Each row of a before or after table is a point. The points were changed in one or more steps. Then noise was added and the rows were shuffled. The steps act on columns, c1 being the first. Name the steps. A step turns or swaps two columns, mirrors them in a line or flattens them onto one, adds a multiple of one to another, or multiplies or shifts one. Angles are multiples of 10 degrees, from the lower column toward the higher: turns from -170 to 170, lines from 10 to 170 but not 90. Use the fewest steps. Two steps may share a column if one is a turn and the other turns, adds or multiplies; they go together, in the order done. Otherwise the lowest column goes first.

Before (9 x 3)
[[-47  25 -30]
 [-36  32 -15]
 [-38  -9  50]
 [-21  29  -7]
 [ -6 -43  22]
 [ 19 -43 -34]
 [ 35 -44  -9]
 [  2 -50  21]
 [-46  17 -36]]
After (9 x 3)
[[ 18 -41  36]
 [ -5  13  48]
 [-22  -3 -30]
 [-47 -26 -31]
 [  0  13  52]
 [-37 -10 -33]
 [-45 -32 -25]
 [ 34 -16  41]
 [-37  47  17]]
Steps: turn c2 and c3 by -80 degrees

Before (11 x 8)
[[-10 -32 -11   5 -15   6  -3   8]
 [ -5 -10 -29 -14  -6 -38  34  26]
 [ 17  20   6 -15   7 -11   2  29]
 [  8 -40  -9  -4  -3 -12  12  -8]
 [-15  36  37 -15  11 -10  10  11]
 [-12 -21 -16  -5   5  10  21  12]
 [ -6 -26 -16  28 -20  -2  15  13]
 [ -3 -26 -26   5 -31  -2  15 -10]
 [ -1  -2 -42  15  20   8 -16  -6]
 [ -3 -20 -30  27   3 -25  26  17]
 [-25  13  25 -16   6 -15 -12  16]]
After (11 x 8)
[[ -6 -10 -29 -42  -6 -95  -1  25]
 [ -7 -27 -16  85 -20  -6   0  13]
 [ 17  19   7 -45   7 -28   1  29]
 [  7 -41  -9 -13  -3 -28   0  -8]
 [ -5 -25 -25  14 -31  -5   0  -9]
 [ -4 -20 -30  81   2 -62   0  17]
 [-15  35  37 -45  12 -25   1   9]
 [-10 -32 -11  15 -13  14   1   8]
 [-11 -22 -16 -16   6  25  -1  13]
 [ -1  -2 -42  45  20  22   0  -6]
 [-25  14  25 -48   6 -38   0  16]]
Steps: multiply c4 by 3; multiply c6 by 2.5; multiply c7 by 0

Before (8 x 11)
[[-34  72  -5 -49  -6  15  22 -35  13  24   8]
 [ -1 -17 -15   7  38  -6  -8  -8  -3 -30  41]
 [-44 -19 -63  29   4 -32 -52 -21  17 -30  31]
 [-22  45 -47  10  69   2  38  83 -73  -4  -6]
 [ 28  10  -7 -52 -14  44  10  -7 -53  45   9]
 [ 23  12  35 -15 -11 -11  -7   6 -28  32   5]
 [-29  -3 -21  39  23   4 -48 -39 -19 -27  21]
 [-16   1   0 -47 -31  20  52 -35 -56  31 -15]]
After (8 x 11)
[[ 22  12  36 -13  -6 -14  -9   8 -29  32   5]
 [ -1 -18 -16   5 -26  31  -9  -8  -2 -30  41]
 [-21  46 -48  12 -31  62  36  82 -75  -4  -6]
 [-32  73  -4 -49  14   1  21 -35  11  25   8]
 [ 28  12  -6 -50  46  10   9  -8 -53  45   9]
 [-43 -18 -64  28 -29 -13 -54 -19  17 -30  31]
 [-28  -5 -21  40  -7  22 -49 -39 -20 -26  22]
 [-15   2   1 -47  35 -16  53 -33 -56  33 -13]]
Steps: mirror c5 and c6 in the line at 60 degrees

Before (11 x 14)
[[ -2 -36 -19 -19   3  13  15 -54 -27 -25   3 -13   0 -17]
 [-10   9  33  43 -41  41 -21  33  54  -5   7 -24 -13  25]
 [  5   4 -15 -43   7  28  17 -90 -29  26  19  35  -5  12]
 [ 15 -26 -23 -11  -4  44  27 -11 -35  20  15  30  28 -25]
 [ 46  50  10  16 -10   2 -35  41  19  22  18 -47 -19  -2]
 [ 48 -19 -27 -28  25   1 -26 -32 -29   7 -13  54 -21   7]
 [ 48  26  39  61 -21 -54  18  -3 -59   2  17  42  12   0]
 [ 41  44  -5  -4 -22 -30  23  18 -45 -27  12  37   1  28]
 [-11  45  12   5  -9   5 -90  48  23  13   5 -32  22  16]
 [ -1  15 -15 -17  26  15  19 -52  12 -17  15  47  -3 -36]
 [  9  66  -4  63 -40  38 -52  31  13  -3 -21 -37  -2   4]]
After (11 x 14)
[[-16 -24 -15 -44 -27  11  15 -90  23  27  18  21  -7  12]
 [-65  25  39  60 -11 -72  19  -5  38   2  17  45   9  -1]
 [-56 -28 -27 -28 -53  30 -27 -32   8   7 -12  24 -21   4]
 [  3   1 -16 -17 -52  -4  20 -54  -8 -16  15  18  -3 -36]
 [ 27  17  33  42  45  62 -21  34 -48  -4   8   8 -10  25]
 [-26 -29 -22 -11 -16  20  26 -11  28  19  14  22  29 -23]
 [ -6 -52 -21 -21   7  -1  13 -54  27 -25   4 -11   2 -17]
 [ 20  60  13   6  27  94 -91  47 -19  12   4 -18  21  16]
 [ -4  76  -3  64  54  88 -51  32 -14  -3 -20  -2   0   4]
 [-55  50  -5  -4  -9 -54  24  20  28 -27  14  42   2  27]
 [-33  60  10  16  36  36 -35  41 -34  21  19 -28 -19  -3]]
Steps: turn c1 and c9 by -160 degrees; add 0.3 times c8 to c2; mirror c5 and c12 in the line at 110 degrees; add -1 times c7 to c6

Before (9 x 24)
[[-32  -4  15   3  36  -1 -12 -37 -26   1  23  22  51  20 -17 -19 -14 -31
  -37   9  -8  52 -29  25]
 [-10 -11  55 -24  13  -6  -1 -25 -13  37  18  29  32  -8 -29   8  20 -27
  -28 -29   1 -36 -35  34]
 [-74 -65  39  43  19  31 -41   2  25 -43  16 -35  62  23  42  -4 -17  69
  -20 -24 -81  58  16  17]
 [ 22 -95 -49  14 -78  43  35 -17   8 -38  11 -17  28  29  12  50 -74 -12
   46  39  23   9  20 -32]
 [  6 -50  27 -24  16 -28  36  17 -23  50 -10  17 -14 -24 -25  32  -6 -30
  -19  12  57 -17  -9  72]
 [ 11   0  48 -56  22 -10 -25 -48 -21  47   2  45   2  16  13   4  30 -51
  -30 -32  -6  18  -8 -10]
 [ 19  23  40 -33  32  16 -53  -6 -44  17 -10  39  25  37 -27  -4   5 -31
   14  -8 -13  21 -37  14]
 [-27 -29  -7  -7  20   2 -52 -43 -53  36  36  71   2  33 -36  -5  -8 -20
    1 -12 -16   8 -24  23]
 [  4 -41  17 -15 -45   0  22 -32 -25  40 -32  34 -38 -58 -13  61 -25 -15
   11  33  -4 -44 -19  56]]
After (9 x 24)
[[ 21 -23  17   3  20  -1 -11 -40 -29  -3  22  22  51  21 -20 -17  -2 -32
  -38  11  -5  56 -31  24]
 [ 73  63 -49  15 -87  42  34  46   8 -35  11 -18  25  27  10  50  -1  -8
  -18  38  22   5  23 -29]
 [ 38  -9 -10  -8  10   1 -52   2 -54  39  37  75   1  34 -36  -4  -1 -19
  -43 -12 -14   7 -24  23]
 [ 16  -2  52 -22  -1 -10  -4 -30 -11  40  22  30  31  -5 -25   9   4 -27
  -20 -31   3 -35 -33  34]
 [ -6   8  49 -58  -2 -11 -29 -33 -21  51   3  43   1  18  15   7   2 -49
  -48 -30 -11  15 -10  -9]
 [ 97 -33  39  46  50  31 -40 -18  28 -41  11 -29  64  26  41  -1  -1  69
    1 -24 -79  61  17  16]
 [ 46  27  26 -24   2 -29  37 -21 -21  48  -8  19 -11 -25 -24  31   1 -31
   12   9  55 -16  -7  72]
 [ 29  22  16 -15 -56  -1  23  14 -25  36 -30  36 -38 -59 -19  59  -1 -15
  -34  33  -3 -43 -20  56]
 [-30   5  43 -33  21  16 -58  14 -45  25 -11  36  26  33 -33  -4  -2 -36
   -6  -7 -13  11 -33  15]]
Steps: turn c1 and c2 by 120 degrees; add 0.5 times c18 to c5; swap c8 and c19; multiply c17 by 0

Before (10 x 48)
[[-83  37 -20 -29 -23 -38  23   4  19 -42  43 -25   6  22 -11   1   6 -24
   14  24  49 -22 -27 -18 -35  65  14 -43   3  32  45  56 -22 -36  41 -47
  -30 -32  -6  33   3 -42   1  46  16   2 -13   3]
 [ 27 -18 -33 -31   0 -44  32  12 -18  -4  -7 -16 -11   8   2 -66  34 -14
   25  26 -14 -66  41 -23 -28   2 -47  17 -31 -54 -54 -28   7  26  14  18
   15 -20 -39   9 -17 -12   2 -32 -30  24  24  -1]
 [ 20 -65 -68  41  17   3 -19  10   6   3  -7   5  25  -9   0 -31  40  24
   -5   3 -31 -16 -85 -65 -12  17   8  25  25  -4  -4 -22   5 -31 -22  10
    6  -1  20  29 -14  12  26  19 -31  17  15  -4]
 [-16 -44 -33   0 -51  23  31  55 -47 -47   7   3 -16  10  22  65 -17 -49
  -18  13  22  -7 -18   0 -21   4 -32   3 -58 -44  43  -2  -3 -36 -19  31
   10  -9   9  -5   6  35  28  27  -9 -26  33  -1]
 [ 34  21  25  66  95  49  27 -50  -4  17   2   9 -38 -19 -22 -62 -39   8
  -25  12  43  14   8  12  -8  22 -28 -17 -23 -10   0  43  -9 -31 -54  21
    8 -27  65  10  29  52 -22 -38 -51  -9  20  -1]
 [-11 -51 -12 -61  41  34   5 -26 -24 -14   9 -15 -16 -13   2 -34  -3  15
   56  40  12  10 -10  21  14   6 -26  -1  40   3   3 -24 -74 -34  -1   5
    3   4 -23   5 -40 -11  11   6   2  54   9   3]
 [  3 -37 -14   2  12   9 -26  54 -20  50  -8  30 -28  13 -13 -31  20  30
  -44 -15   1 -34 -48  37  46  12 -30  24 -24 -45   8  28  10 -27  19  -3
   32 -20  -7  32   1  26  12 -28  -7 -34  61  30]
 [  7 -17 -24  -6  -7  15  44  53  22   7  26 -27  24  46  40 -12 -17 -11
   72 -13   8 -35 -29 -39   0  20  18 -62   0  -5  43  24  17 -42  -4   9
   21   4  15  -2  27   2 -10  20  -7   7 -11 -18]
 [-33  16 -30   4 -13  -6  68  11 -30  17   3  26 -12 -38  24  -1 -75  33
   78 -10 -19  30  80  19 -16  -7  -8   1 -60 -23  38  15 -27  62  -8   1
   12 -56 -21 -28  -7  -2 -32   4   7 -54 -19 -39]
 [ -2 -43  30  29  31  16 -10  19 -20  40  24  11  11 -17  32 -14 -21 -21
   16  15 -53  -3 -27   6 -40  65  13  38 -12 -33  32 -20  10  20  21   7
   63 -20 -18 -29  35  18 -27 -39  -5  16  10 -44]]
After (10 x 48)
[[ -1 -41  27  18  31  18 -10  22 -17  39  22  11  12 -19  35 -18 -24 -21
   15  18 -56   0 -30   9 -40  67  19  37  -9 -34  28 -19   8 -11  19   4
   63 -19 -13 -30  32  19 -28 -38  -5  12   8 -42]
 [-35  15 -28  70 -13  -6  65  10 -28  15  -2  24 -16 -38  26   2 -78  29
   79  -7 -19  30  83  15 -16 -10  58  -1 -61 -25  39  19 -29   9 -11   1
   14 -58 -19 -27  -7  -1 -30   2   6 -57 -21 -37]
 [ 24 -19 -32   3  -1 -44  32   9 -18  -3  -5 -18  -9   8   3 -67  31 -15
   25  26 -15 -64  41 -25 -28  -2  25  13 -28 -52 -56 -27   5  45  17  19
   16 -24 -40   6 -16 -15   3 -29 -32  23  24   3]
 [  5 -38 -14 -23  10   9 -31  55 -15  51  -6  30 -35  16 -14 -33  21  28
  -43 -13   6 -27 -49  37  47  12 -27  22 -24 -49   9  29  12  36  13  -3
   29 -17  -8  31   1  24  16 -26  -5 -33  62  31]
 [-86  35 -18  -4 -26 -38  20   2  21 -43  48 -26   5  23 -11   2   9 -25
   13  25  47 -23 -27 -19 -35  67 -39 -41   0  30  42  55 -18 -13  39 -50
  -34 -35  -8  34   5 -41   1  48  15   4 -15   3]
 [-16 -46 -31  33 -47  27  32  56 -47 -46  10   8 -16  11  19  62 -17 -50
  -17  13  22  -7 -22   1 -18   2 -34   2 -57 -48  43  -4  -5  35 -15  34
    5  -6  12   0   8  35  29  29 -11 -24  33  -1]
 [ 36  18  21  93  92  46  24 -50  -2  14   2  10 -39 -22 -17 -61 -39   9
  -24  15  42  14   6  11  -8  21 -30 -13 -22 -12   4  45  -8  28 -52  19
   10 -26  62  13  29  52 -21 -31 -52  -8  19  -2]
 [ 16 -65 -66  24  16   5 -22   8   2   3  -4   7  25  -8   2 -32  42  26
   -5  -1 -31 -15 -88 -69  -7  16 -29  27  22  -3  -3 -22   6  -8 -22  13
    5   2  15  30 -14  13  25  18 -32  15  13  -4]
 [-17 -51 -15 -56  40  37   8 -27 -24 -12  10 -16 -16 -13   1 -34  -4  18
   52  45  13  10  -9  22  19  10 -35  -1  38   4   6 -25 -79  25  -3   4
    0   4 -20   5 -38 -11   8   8   9  54  12   1]
 [  7 -17 -20  38  -5  11  40  52  22   4  26 -28  24  48  39 -13 -16  -9
   73 -13   9 -35 -28 -37  -1  21 -43 -59   0  -6  42  26  17 -14  -6   6
   21   6  15  -1  26   4 -15  19  -9   4 -11 -15]]
Steps: add 1 times c7 to c4; turn c27 and c34 by -90 degrees

Before (9 x 64)
[[ -6  28 -16 -31 -31 -17 -28  33 -12 -40  29  11  -7  -8  -9 -37 -61  30
   54   2 -39  -8 -62 -39  -9  21  39 -19  21   9 -20  60  -2   8   9 -30
  -57  -2  60  31 -15   8  16 -53  11 -26 -37 -48  20  45 -10 -54  21  -4
   70  17 -10  29  20 -68   4  20   8 -24]
 [ 74  -4  54  63  16  20  85 -16  57  29 -20  14 -10 -25 -40  49  36  15
    9  28  29 -50  -1  29  18 -17 -12  32  51 -38  -3  54  55  30  12 -46
   25 -46  -2  31  22  54   2  32 -18  39  22  27 -27 -32 -21 -29  10 -42
   12  35  61  59   6  26 -29 -52 -56   8]
 [ -2  -6 -65 -17  -4 -51 -12  30  -3  14  41  49  37  18  31   0 -30  -3
    5  36 -45  -6   3   5 -17  20  43 -28   2  25 -27  17 -22 -46 -12  -5
   43  34  43  19 -39 -15  18 -19  35 -17 -13 -15  27  60  34  27  -4  32
   25   9 -21 -26  14 -36  39  43 -16 -31]
 [ 53   9  39  50  49  47  36 -14  16  49 -28 -19  22 -25 -22  75  17   1
   20  17  38 -48   2   2  56  18 -46  17  82 -42  16  34  39 -15  49 -73
   52 -46 -27   2  50  47  -7  16 -35  26  24   6   0 -32 -25 -23  19 -40
   17  49  63  36  18  13 -23 -19 -29  16]
 [-10  -2 -36  25  -3 -48 -15  19 -66  44  22  11  18  -3  35  28 -18 -17
    5  22  18 -29  13  11 -44   6   7 -17 -26   4 -19 -14  -7 -28 -15 -26
   45  20  21  15 -39 -18  26   1  34  36  30 -22 -19 -16  50  42 -17 -28
   17   4  11   3  64 -45  21  35 -43 -15]
 [ 64 -18   3   2  47  12  85  18  21 -47  46  19  18  38 -17  13  15 -23
  -20  64  19  34   2 -49 -55 -39 -16  34 -28 -10   5 -17  63  37  11  36
  -28 -28 -65 -49   9 -69  77 -10  25  21  51  -4 -54  39  34 -45 -31 -25
    4 -46   8  56  57   9  28 -38  24  23]
 [  2  19 -16  -9 -48 -23  27  -7  19 -32   0   7 -38 -15 -28  -8  -9  37
   46 -12 -21 -40 -46 -53  18  54 -14 -26  54 -37 -29  15  13  24   1 -41
  -39  10  23  33  -7  18  -2 -40  -3 -18   3 -10  17  50  22 -51  -5 -11
   27  48   1  28  17 -43  -5  19  15  -2]
 [  2   6 -39  34 -36 -31  -5  47  11   3   2  25  38  13  28 -16 -51   0
   57  16  -6 -16 -27  13 -29   3  32 -47   1  28  -7  25 -34 -34 -32  12
   10  20   8  -6 -16 -47   5 -44  20   5 -19 -25  31  33  34  14 -10  -8
   19  -2 -34 -11  21 -31  10  75 -28   1]
 [ 44 -36   9  44  54  49  55  24 -12  17  36  36 -43  19  11  37  11 -50
    8  37  51   9   2  24 -31  -8 -15  30 -15 -35  37  -6   8  -9   1  29
   20   8 -48  -8  39 -40   9  22  12  27  57  21 -59 -33  26 -26 -46   2
   23 -36  38 -31  67  -2  40 -19 -12  57]]
After (9 x 64)
[[ 50   7  37  53 -18  45  38 -16  16  49 -24   5  22 -31 -23  79  14   0
   21  17  35 -49  -1  -2  55  17 -49  19  86 -42  21  34  41 -15  51 -75
   55 -47 -27   4  50  47  -9  46 -38  26  23  17  -1 -33 -22 -24  17 -40
   16  47  60  32  21  11 -20 -21 -26  15]
 [  4   8 -41  34  45 -29  -2  44  10   2   3 -19  40  15  27 -18 -54   0
   55  16  -5 -14 -23  14 -29   5  33 -48   2  31  -6  26 -34 -32 -33  11
   10  19  11 -10 -15 -46   2 -32  22   7 -20 -24  30  35  32  11 -11  -8
   18  -1 -31  -7  18 -34  11  72 -27   1]
 [  2  20 -14  -8  35 -26  26  -8  17 -31   1  -7 -39 -14 -25 -12  -8  30
   43 -14 -24 -37 -44 -54  18  54 -12 -26  54 -43 -23  15  10  20  -2 -40
  -40  11  24  34  -5  20  -1 -49  -5 -16   0  -9  17  49  23 -48  -5 -14
   32  49  -2  24  15 -39  -5  19  15  -3]
 [ -8  27 -16 -29  55 -19 -27  31 -11 -37  28 -47  -7  -6  -8 -35 -61  29
   55  -1 -40 -10 -60 -39  -8  26  40 -20  23  11 -21  62   3   7   8 -32
  -57   1  61  32 -14  11  13 -33  14 -32 -36 -19  22  40 -10 -52  22  -4
   73  18  -8  32  17 -68   2  18   8 -22]
 [ -2  -7 -63 -18  20 -48 -11  30  -4  15  39  -7  34  20  34   3 -33  -3
    6  35 -48  -6   1   6 -16  22  43 -28   3  22 -29  17 -31 -44 -10  -9
   42  33  45  19 -39 -14  20  -3  37 -16 -14 -52  27  60  35  30   1  34
   24   8 -23 -25  17 -34  43  43 -18 -28]
 [ 75  -6  55  63 -36  20  87 -21  62  29 -21  28 -10 -23 -41  49  34  13
   10  26  31 -49   2  32  17 -18 -12  31  49 -37  -6  57  55  27  14 -45
   26 -47  -4  27  22  54   2  20 -14  40  23  -8 -26 -33 -22 -27  13 -43
   13  34  58  58   3  27 -32 -55 -57   9]
 [ -7   0 -39  26  -3 -51 -16  22 -66  45  24 -27  19  -2  36  26 -17 -16
    2  22  18 -27  14   9 -44   2   8 -21 -29   4 -21 -14  -6 -28 -18 -27
   45  19  22  16 -39 -18  26  -4  37  36  33 -17 -19 -19  49  43 -18 -24
   18   5  11   1  60 -42  19  32 -42 -16]
 [ 44 -40   9  43 -20  49  53  27 -12  23  35  28 -42  18  12  39  11 -53
    8  35  46   9   3  25 -33 -10 -17  30 -17 -37  35  -6   7 -14  -2  28
   19   9 -48  -9  37 -41   9  53  14  26  56 -33 -59 -34  25 -29 -42   4
   25 -36  40 -31  69   0  42 -16 -14  55]
 [ 66 -16   5   3  10  12  84  16  23 -47  48   3  19  37 -20   9  14 -25
  -21  66  21  38  -2 -47 -55 -43 -18  31 -29 -10   2 -18  61  36  11  42
  -29 -29 -68 -49   9 -70  75  46  30  22  50 -16 -52  44  34 -45 -30 -26
    1 -47   7  57  57  10  30 -38  22  22]]
Steps: turn c5 and c44 by 90 degrees; turn c12 and c48 by -80 degrees
